Each row is a point. Each copy is the shape, with its points in the same order, stretched, turned, moved and blurred by noise. Is it also mirrored, or only turned?

Shape (5 x 2):
[[ 33  29]
 [-81  34]
 [ 14   0]
 [  8  10]
 [ 23 -29]]
Copy 1 (5 x 2):
[[ 26 -23]
 [-73  -8]
 [ 10  -1]
 [ 11  -5]
 [ 21  27]]
Copy 1 is: mirrored
Copy 2 (5 x 2):
[[ 44 -34]
 [ 51  60]
 [ 16 -15]
 [ 26  -8]
 [-17 -16]]
Copy 2 is: only turned
Copy 3 (5 x 2):
[[-20  49]
 [114  19]
 [-14  20]
 [ -2  27]
 [-41   0]]
Copy 3 is: mirrored

Shape (9 x 3):
[[  3 -40  -7]
 [ 21   3 -80]
 [-29 -37  43]
 [ 15   2 -42]
 [ 10  81 -62]
 [ 10 -21 -21]
 [-45  29 -28]
 [-13  35 -16]
 [-10 -17 -10]]
Copy 1 (9 x 3):
[[-35 -42  15]
 [ 56 -56  30]
 [-79   0  27]
 [ 28 -42  18]
 [111  -1  28]
 [ -6 -40  14]
 [ 27  24  65]
 [ 34   9  28]
 [-15 -22  28]]
Copy 1 is: mirrored
Copy 2 (9 x 3):
[[  5 -20 -31]
 [-61  26  -2]
 [ 54 -19 -31]
 [-38   4   3]
 [-55  54  65]
 [-10  -8 -14]
 [  9  64  -9]
 [  7  37  19]
 [  0   5 -12]]
Copy 2 is: mirrored
Copy 3 (9 x 3):
[[ -7 -36 -15]
 [ 16 -52  51]
 [-31   3 -45]
 [ 16 -31  22]
 [ 39   7  62]
 [ -1 -33   0]
 [-16  23  31]
 [ 10  14  19]
 [ -9 -19  -7]]
Copy 3 is: mirrored
Copy 4 (9 x 3):
[[-14 -57  41]
 [ 56 -42  70]
 [-58 -23  17]
 [ 32 -33  42]
 [ 78  38  14]
 [  8 -47  37]
 [  4  38  52]
 [ 17  21  16]
 [ -7 -29  40]]
Copy 4 is: mirrored

Shape (8 x 4):
[[   6    4   26    5]
 [  10  -30   11   33]
 [   0  -27   19   -7]
 [  37   11  -18   14]
 [  18   11 -121    4]
 [  -8    4   34   14]
 [  15  -22   48  -14]
 [ -16   -8   44    8]]
Copy 1 (8 x 4):
[[ 31 -27  -2  11]
 [ 25 -40  40  20]
 [ 24 -50  19 -16]
 [ 42  27  37  17]
 [-19 105  85  -1]
 [ 18 -42 -14  18]
 [ 48 -61   9 -18]
 [ 14 -62 -12   6]]
Copy 1 is: mirrored
Copy 2 (8 x 4):
[[  9  -3  16 -14]
 [ 55 -31  12   2]
 [ 19 -39 -18 -23]
 [ 30  39  -9  17]
 [  0  30 -83 108]
 [  2 -14  33 -19]
 [ 30 -26   0 -54]
 [  8 -35  31 -30]]
Copy 2 is: only turned
Copy 3 (8 x 4):
[[ 20 -25   4  -5]
 [-28 -22 -46  12]
 [  9 -11 -30 -16]
 [ 10  11  13  25]
 [-76  58  30  31]
 [ 14 -33  -1  -9]
 [ 39  -9 -25 -11]
 [ 25 -45 -15 -23]]
Copy 3 is: only turned
Copy 4 (8 x 4):
[[  0  18  21   7]
 [ -7  31 -19  36]
 [  0   4   4  40]
 [ 34  25  -6  -9]
 [ 56 -32 -92 -48]
 [-17  18  18   7]
 [  4  21  43  51]
 [-25  16  21  23]]
Copy 4 is: only turned

Shape (10 x 4):
[[ 55   3 -19  -8]
 [ 13 -17  28  52]
 [ 11 -16 -66  35]
 [-16  11  -9 -42]
 [-12 -50 -10  13]
 [ 32   8  34 -38]
 [  2  50 -67 -25]
 [-37 -34  39  34]
 [ 47  -4 -13   9]
 [ 31 -20  20  62]]
Copy 1 (10 x 4):
[[ 54  46 -51   7]
 [-49  44  -6  60]
 [-21 -22 -95  -1]
 [ 42 -21  17 -25]
 [-15 -27 -10  41]
 [ 67  46  29  16]
 [ 40 -20 -65 -71]
 [-67  -8  46  56]
 [ 30  44 -49  22]
 [-45  59 -27  67]]
Copy 1 is: only turned
Copy 2 (10 x 4):
[[ 23 -17 -39 -33]
 [  0  -9  43 -25]
 [-27 -17 -34  24]
 [ 27  41 -31   9]
 [-35  23  -3  -7]
 [ 48  20 -12 -50]
 [ 41   5 -67  46]
 [-16  36  53  -6]
 [ 14 -20 -21 -29]
 [ -7 -26  38 -32]]
Copy 2 is: only turned
Copy 3 (10 x 4):
[[  5  32 -51   7]
 [ 11  12  36  17]
 [-62  52 -30  29]
 [-14 -17 -32 -24]
 [-18  -9  -9  33]
 [ 46 -18 -31 -11]
 [-53  59 -51 -51]
 [  4 -34  51  18]
 [  6  35 -30  14]
 [ 16  25  29  27]]
Copy 3 is: only turned

Shape (11 x 6):
[[ 40 -24 -22  32 -16   4]
 [ 21  12 -42  23  43  -4]
 [-16  -8  -7  55  34  -1]
 [  7  71  24  52  14 -25]
 [ 16 -21  18 -54 -44  53]
 [ 22 -23  16  -5 -50  45]
 [  6 -58  49 -48  -9  30]
 [-21  24   1  49  26  15]
 [ 15 -29  36 -33 -68  66]
 [-52 -22  63 -47 -50 -28]
 [-48  37   8   4 -29  -7]]
Copy 1 (11 x 6):
[[  14   17   17    2  -32   -3]
 [  45    6  -25    4  -29   45]
 [  41    3   17  -30    2   44]
 [  38   68    0  -15   21   71]
 [ -94   11  -11   14   -8   -1]
 [ -73   16   21   -6  -25    1]
 [ -55    7  -30  -42    5  -27]
 [  24    9    0  -15    4   59]
 [-101   16    9   -3  -16  -15]
 [ -55   27   -7  -17   74  -45]
 [ -35   18    4   14   34   27]]
Copy 1 is: only turned
Copy 2 (11 x 6):
[[-25   1 -18  36  -5 -11]
 [  7  -2 -29   8 -10  26]
 [ 13  38 -12   4 -19  21]
 [ 65 -34  33   7 -47  55]
 [-45 -15  37  13  83  11]
 [-35   3  29  25  48   7]
 [-16   7  22  -4 109 -20]
 [ 18  17  13   2 -23  56]
 [-51  -7  54  24  89   7]
 [ 16   6  73 -73  42 -45]
 [  2   3  50 -39 -24  27]]
Copy 2 is: only turned
Copy 3 (11 x 6):
[[ 26   9 -10  24  48  15]
 [  2   6 -50 -28  14  -7]
 [ 14 -21  -5 -44  21  -7]
 [ 54  43  -2 -51   5 -33]
 [-15  47  54  62   2  12]
 [ 14  39  48  47  31  21]
 [-39  -1  62  52  16 -34]
 [ 18  14   4 -54   8   2]
 [  2  50  76  68  24  25]
 [ 14  -6 102  51 -54 -44]
 [ 44  24  48  -9 -46   4]]
Copy 3 is: mirrored
Copy 4 (11 x 6):
[[ -7  -8   1  -2 -47 -15]
 [ 51  29  20  18 -51 -18]
 [ 26  30 -34  27 -27  -8]
 [-35  76 -19  19 -14  11]
 [ -3 -66  45 -17 -20  47]
 [-27 -41  10 -18 -30  37]
 [-12 -84  46  27  -6  52]
 [ 25  60 -41  12 -18  13]
 [-35 -64  18 -25 -21  59]
 [-40 -38   9  14  70  18]
 [  2  41 -26 -21  25  14]]
Copy 4 is: only turned

Shape (12 x 8):
[[ 18  26  32 -61  47  17  11  24]
 [ 18  28  31 -31  39  39  20  -8]
 [ 22  26  25   4  48   6 -13  -5]
 [ 10 -17 -57 -17  25  29   2 -61]
 [  4  33  29   1  18 -51  14   1]
 [-61 -31  10 -29 -68   6  30  22]
 [ 18  20 -25  17   2  22  19  25]
 [ 21  16  33 -42 -18   4  44   1]
 [ 34 -25  30 -11  46 -17  -9   4]
 [ 29 -14 -21   0 -68 -27   8  20]
 [ 20  19  21  15 -96  26 -11  25]
 [  9  13  20  15  19  37  45   5]]
Copy 1 (12 x 8):
[[-85 110 -36 -34 -32  30  -4  49]
 [-63 104 -30   3 -16   6 -27  24]
 [-62  58 -49 -18  21  25 -25 -14]
 [ 54  66  18 -32  30 -17 -54  39]
 [-27   2 -95  -6 -13  35  13   6]
 [ 37  -8  55  61 -85  16  63  59]
 [-35 -11   0 -16 -30 -14 -55  31]
 [-38  44 -37  12 -45 -27  31  50]
 [-65  42 -29 -30  60  27  25  33]
 [  2 -74   9 -34 -31 -58  40  32]
 [-31 -31  28  -2 -66 -79  40 -31]
 [-63  35 -15  45 -13   0 -35  36]]
Copy 1 is: only turned
Copy 2 (12 x 8):
[[-12 -51  45  37 -37  60  13  28]
 [-33 -58  17  18  -3  54  19  25]
 [-31 -33  42   7  16  24  45   2]
 [-43  32 -50  -3  13  30  19  22]
 [-26 -29  52  52   7 -23  26  -3]
 [ 41 -33 -66  53 -43  13 -75 -45]
 [-29 -37  15 -24  -6  -7 -10  13]
 [-16 -71 -11  48 -37  10  -1  19]
 [ 23 -16  15  26   6  29  33  20]
 [ 10 -33 -34  10 -54 -50  -7 -21]
 [ -8 -97 -38 -12 -63 -32  -2 -71]
 [-24 -61   3  -2  27  21 -11  28]]
Copy 2 is: mirrored
Copy 3 (12 x 8):
[[ -4 -37 -41  -5 -71 -25  41 -37]
 [ 13  -6 -10  13 -76 -26  36 -22]
 [  3 -17   1  18 -51  14  34   9]
 [ 66  -4  30 -29 -13  -6 -19 -35]
 [ -5  10 -46  34  -2  -9   8   9]
 [-27  36 -26 -40 -11 -92 -88 -47]
 [-12   6   6  12 -32   1 -13 -58]
 [ -1  41 -48  -4 -46 -38  17 -38]
 [  4 -13 -28 -17 -63  21  13  17]
 [-27  61 -32 -37   6  -4 -23 -46]
 [-58  86   8 -26 -21 -21  10 -39]
 [ 11  14  -5  30 -71 -20 -10 -31]]
Copy 3 is: only turned
Copy 4 (12 x 8):
[[  9  77  22  -3   5 -43   4  24]
 [  8  63 -10 -31 -23 -20  12  27]
 [  3  54  -6 -40  24  12   8 -14]
 [-32  26 -51 -49 -43  15 -59  53]
 [  2  25   9  20  13  35  21 -58]
 [ -2 -71  -6  56 -76 -29   8  38]
 [-31  25 -37  14   0 -28   6  -1]
 [ 14  14 -17  27 -50 -33   3  -4]
 [ 30  42  -9 -15  40  12 -14  -6]
 [ -8 -50 -38  63 -21 -42 -31 -35]
 [ -5 -71 -38  29 -50 -83   1 -34]
 [ -8  42 -44  -7 -23  -2  37  10]]
Copy 4 is: mirrored

Shape (14 x 9):
[[ -6  39 -21  -2 -12  13 -12   2  16]
 [  6  41  -1   4  14  17 -51 -39  20]
 [ -6  42  -1  16   3 -11 -17   8   6]
 [-15  40  -9  13  15   1 -37 -36 -46]
 [ 63  37  -3 -19   7  -7   8  27  18]
 [-13  45  98 -11  19 -34 -16 -18  15]
 [-11  18  24 -53  -1  13 -26 -28 -10]
 [  8 -44   5   5   1  10 -28 -40  12]
 [ 14   5 -19   0  -7 -90  -7 108 -26]
 [ -8  46  33  22  -7 -21   6 -37   7]
 [-17 -31 -20  -8  39  13   2 -46  13]
 [ 15  20  -8 -59 -23   3 -11 -41   4]
 [ -7  21  71  16   6   1  12   6   7]
 [-18  49 -19 -47  -8  -2   2 -46  18]]
Copy 1 (14 x 9):
[[   6    2  -27    7  -22  -21   51   46    0]
 [  43  -52  -37   50   -2   10   43   28  -29]
 [  26  -15  -26   -3   -1   16   26   38   -5]
 [  52  -41   -9    7   25   11   49   28  -68]
 [ -16  -57   45    1  -64  -23   -7   43   30]
 [ 106  -34  -30   32   51   54  -14  -24   47]
 [  30  -23   -7   32   22  -36   53  -21   14]
 [  -2   -4    1   37   36  -25  -33  -36  -14]
 [ -94  -20    9 -110   21    7  -39   32   32]
 [  83    7  -12   16   18   30   -9   49    6]
 [  -1   25   24   44   17    8   24  -18  -17]
 [   2   -9   19   26   -1  -57   33   39   24]
 [  79   -3  -11   15   11   16  -20  -38   28]
 [  25   23   -6   33   -3  -11   74   74   20]]
Copy 1 is: only turned
Copy 2 (14 x 9):
[[ -1  18  -6 -22  23 -10  29 -18 -23]
 [ 35   2  15  18   3 -41  45 -45 -32]
 [  7  11   7 -36 -15  -9  17 -10 -27]
 [ 35 -36  25 -11 -17 -69   5  -6   0]
 [  6  -3  23   5 -15  51 -10 -23  -1]
 [ 56  36  45 -14 -35 -12  14   4 -96]
 [ 38   7  16  38  33 -44   0  -7 -42]
 [ 62  16 -17  37  12 -38  24 -27  14]
 [-42  18 -16 -74 -62  31 -87   8   0]
 [ 47  25  50 -48 -16 -19  22 -13 -34]
 [ 17  10  -9  48  13 -31  41   6  24]
 [ 40  24  44  32  45 -37 -12 -40 -14]
 [ 44  15   4 -26 -19  20  28  29 -50]
 [  8  38  46   6  44 -34  16 -28 -33]]
Copy 2 is: mirrored
Copy 3 (14 x 9):
[[   3   29  -11   27   14   -5   29    0   18]
 [ -37   66   19   28   10    6   39   23  -21]
 [  21   14   10   10   20  -27   16   13  -16]
 [   9   36  -16   18   20    5   42   82  -33]
 [  30   50   39  -40   -4   -8  -17  -38   22]
 [  16   -3   53  -32   74  -24  -60   33  -31]
 [ -19   56  -11   -7   34    6  -33   27   17]
 [ -71   -3    1   12  -25   21   17   16  -23]
 [  89  -31   11  -50   -6 -121  -45  -17    0]
 [   4  -17   26    3   37   10   18   40   -2]
 [ -38   12  -25   53  -37   35  -23   35  -19]
 [ -42   56    1  -12    9   14  -14   27   66]
 [  28  -33   16  -19   53    6  -21   -8  -28]
 [ -15   50   -8   35   11    8  -12   49   69]]
Copy 3 is: mirrored
Copy 4 (14 x 9):
[[  3   6   5 -10  -5   6 -47 -19   1]
 [ 13  47  11  30  15  27 -78  -3  10]
 [  7   2 -21   5 -13  41 -35 -24   4]
 [-13  36 -28  54 -31  41 -69  17 -25]
 [-39 -32 -17 -61  37  24 -38 -28  16]
 [ 32  -1 -28  -1 -53  81 -30  68   7]
 [-10  25   8  -1 -39 -11 -59  65 -10]
 [ 16  38  30  23  33   7   9  26  15]
 [-55 -37 -59 -74 -47  46  49 -86  27]
 [ 26  -6  -5  11 -19  76 -25   6 -20]
 [ 15   6  31  51  26   1   4  32  30]
 [-34  18  36 -29 -14 -13 -54  21 -17]
 [ 42 -20 -37  -3 -15  54  -4  56  -9]
 [-19   1  38  -2 -32  -1 -59  10  -2]]
Copy 4 is: only turned

Shape (15 x 9):
[[ -7 -27  25 -12 -48 -25 -44 -27   7]
 [-63 -29  29  15 -34   5  -1 -47  68]
 [  3   9  64 -26 -37 -26   0 -20  23]
 [  5 -20 -16 -12 -73  52  -6  53  -9]
 [-12  41 -31 -18  43 -46  47   4   6]
 [-21 -17  30   4 -75 -25  -2 -29  48]
 [-34  50  24  17  51   1  37 -34 -34]
 [ 12 -41  16  14 -14  71 -42  70  36]
 [ 26   2  32 -16  46 -68  40  -2  -4]
 [ 48 -39 -20  -1 -13  58   6   9  13]
 [  0 -63  -6 -39 -38  68  -5  30  -6]
 [-23  40 -18  72  40 -23  14 -25 -14]
 [-12  -1  -3  55  63 -36  80  12 -54]
 [ -4  50  31  32  38 -44  81   0  -5]
 [-64  12 -23  26  46 -13  30  30 -38]]
Copy 1 (15 x 9):
[[  -1  -31  -13   42    9   -8   39    4   31]
 [ -18    5  -72   17  -76  -10   -8   15   -5]
 [ -11  -52    6   23   12  -51   68  -39   -3]
 [  29   17   14   20   24  -37  -20  -10   93]
 [  -8   26  -23  -49   48  -10   37  -40  -28]
 [  -8    3  -26   61  -20  -18   26  -21   37]
 [ -12  -55  -23  -82   20  -27   -5  -39 -106]
 [   7   27   22   -2  -49  -43  -12   55   64]
 [ -50  -15    3  -35   42   -9   67  -42  -15]
 [ -36   24   -3    1   29  -52  -20   26   49]
 [   1   -6  -35   -7    3  -33  -18   17   86]
 [  -8   11  -10  -41    4   18  -30   -4  -89]
 [ -38   11  -13  -84    8   45  -35  -49  -48]
 [ -36    0    8  -56   17  -22   13  -78  -64]
 [  19   19  -37  -81   -8   45  -32  -20  -27]]
Copy 1 is: only turned
Copy 2 (15 x 9):
[[-18 -29  25  26 -39  27  22 -52  -2]
 [ 15 -47  -5  14 -17  75  30 -29  38]
 [ 35  -6  16  43 -42  12  37 -43   5]
 [ -1 -54   1  26  24 -36  10  -1 -57]
 [ -7  74  48 -26   9 -19  -6  37 -14]
 [ 41 -61  32  23 -46  32  44 -61  20]
 [-17  56 -63 -13  -5  14  -9  45  -9]
 [-10 -47 -16  55  46 -32 -16   1   1]
 [ -5  67  47  -1 -15 -39  26 -18  24]
 [-10 -10 -36   7  56 -19 -24 -20 -36]
 [-31 -26 -19  31  51  -9  23  -8 -49]
 [-15  24 -31 -43 -16   5 -35  34  18]
 [-27  48 -16 -50   6 -54  19  35  25]
 [ 37  46  -2 -17 -22 -36  20  25  30]
 [-51  41   4 -28   5 -19  10  72   1]]
Copy 2 is: only turned

Shape (14 x 11):
[[  6   5 -20 -51 -17  -6  -5 -23   5 -59  21]
 [  3  29 -53 -36  27 -42 -61  31 -18 -31  18]
 [-66   8   5   0 -44  30 -41 -26  14  16   5]
 [ 68 -37   0 -16  26   9  48   4  18  -1 -56]
 [ 32 -11 -21  25 -20 -37  -6 -57 -21  -7  30]
 [-12 -35  14   3   8  11  32  26  29  30 -20]
 [ 28 -10  39  55  -5   3 -16 -12  13  10  30]
 [ -1 -14 -30   6   7 -24  14   4 -20 -34 -24]
 [ -4  58  29   9 -31  10  24 -10  28 -26 -31]
 [-25  -1  -5  25 -37 -17  23 -37 -11 -15  67]
 [ 24 -14 -44 -12 -10  43 -13  34  66 -31 -35]
 [-77  17  24  37  11 -16 -31 -68  23  -4  41]
 [ 16  38  -2  -8  21  22  25 -28 -46 -67 -15]
 [ -2  18   1  26 -10  33  35 -12  43  43   7]]
Copy 1 (14 x 11):
[[ 48  18  -4   6  27 -31  65  15 -15 -50  21]
 [ 35   3 -28  77   7  40  62 -27  49 -59 -33]
 [-15   0 -38 -67 -50   0   4  -2   8 -12 -18]
 [ 79 -23  55  -3  53  27   3  58 -42   9  17]
 [-23  23  30  -5  63  -8  32  31 -18 -51 -59]
 [ 26  -7  15  -8 -21  21 -29   4 -67  31   0]
 [-39  57  62 -24  -7  41 -12 -11  16   0 -16]
 [ 35 -17  12  -5  17  18  61   7 -54 -14 -50]
 [-20 -36  42 -29 -25 -30  65  15 -10  22  20]
 [-34  34  26 -12  14 -35  19  -6 -57 -28 -41]
 [ 45 -42  23 -26  11  34   8 -20  -4 -52  80]
 [-90  49 -58 -56   2  -4  35 -21 -22  42 -51]
 [ 84 -16  34 -32  38 -50  88  13  12   7 -31]
 [-19 -41  28 -30   2 -25 -46   2 -22  12  14]]
Copy 1 is: only turned
Copy 2 (14 x 11):
[[  7  48  11  23 -49 -66  -3 -33 -25 -39  72]
 [ 32  -5 -29 -26 -11 -73  28 -82   8   9  87]
 [-19 -36  30   2 -27  54  -5 -92 -50 -29  -3]
 [-23  71 -20 -69 -15  -2 -46  70  45   7  27]
 [ 55  23  -6  48 -95 -28 -60 -14  15 -10   5]
 [-21  36 -17 -28  32  61  -1   9  23 -16   3]
 [ 27  -4  -4  18 -86  28   9  29 -27   5 -17]
 [ 37  49   4 -27  -7 -39 -42 -16  22  -3  19]
 [-18  13 114 -20 -47  -4   8  15 -12   5  50]
 [ 38  29  15 109 -45 -15  -9 -24 -24 -29  -3]
 [ -5  29 -21 -77  -9   3 -17  -7 -36   6  92]
 [ 47 -70  47  73 -51   0 -24 -64 -18 -53 -33]
 [ -4  47  73 -14 -44 -98 -33  27 -40  18  -6]
 [-34  -9  31  22  -7  49 -18  20  -5   5   8]]
Copy 2 is: mirrored
